Each row is a point. To make a cloud, some directions were put in groups of two or more. Within a group, all points are equally far from the middle, so they leave a hole (a ring in 2 directions, a hollow ball in 3). The other directions are filled evenly. Then the cloud was stretched, turned, moved and blurred a little. How many holes are there, and how many directions does each take, smallest first?

Cloud, 14 rows:
[[ 16.4   6.2]
 [-20.1 -16.1]
 [  7.4  35.9]
 [  6.4  12.0]
 [  7.1  32.8]
 [ -8.3  28.6]
 [ 14.2   5.0]
 [-11.9   3.3]
 [ 21.0  21.7]
 [ -1.7  35.6]
 [ -3.8  -0.6]
 [ 11.2  45.3]
 [ 24.9   9.7]
 [-19.9   8.2]]
Holes: 0

Cloud (21 x 3):
[[ 29.9  -9.4 -15.0]
 [ 15.5  -3.4 -16.5]
 [ 14.7  16.6  10.2]
 [ -5.7   1.1 -26.5]
 [  6.2  21.9  19.9]
 [  1.6 -35.4  -3.8]
 [-21.4  16.2 -19.5]
 [-38.7   3.5  25.3]
 [ 26.2   1.9 -21.8]
 [  0.7 -29.1  18.0]
 [-20.8 -14.7  21.0]
 [  4.6   4.2 -31.7]
 [-43.0  11.3  -6.6]
 [-19.3  27.0 -21.7]
 [  2.5 -25.6  12.4]
 [-20.4  34.4  -5.8]
 [-26.9   6.7 -13.8]
 [-24.0  24.6  -1.8]
 [  5.9   1.1  15.2]
 [  2.4  10.2 -33.0]
 [-25.7  -2.0 -14.3]]
Holes: 0
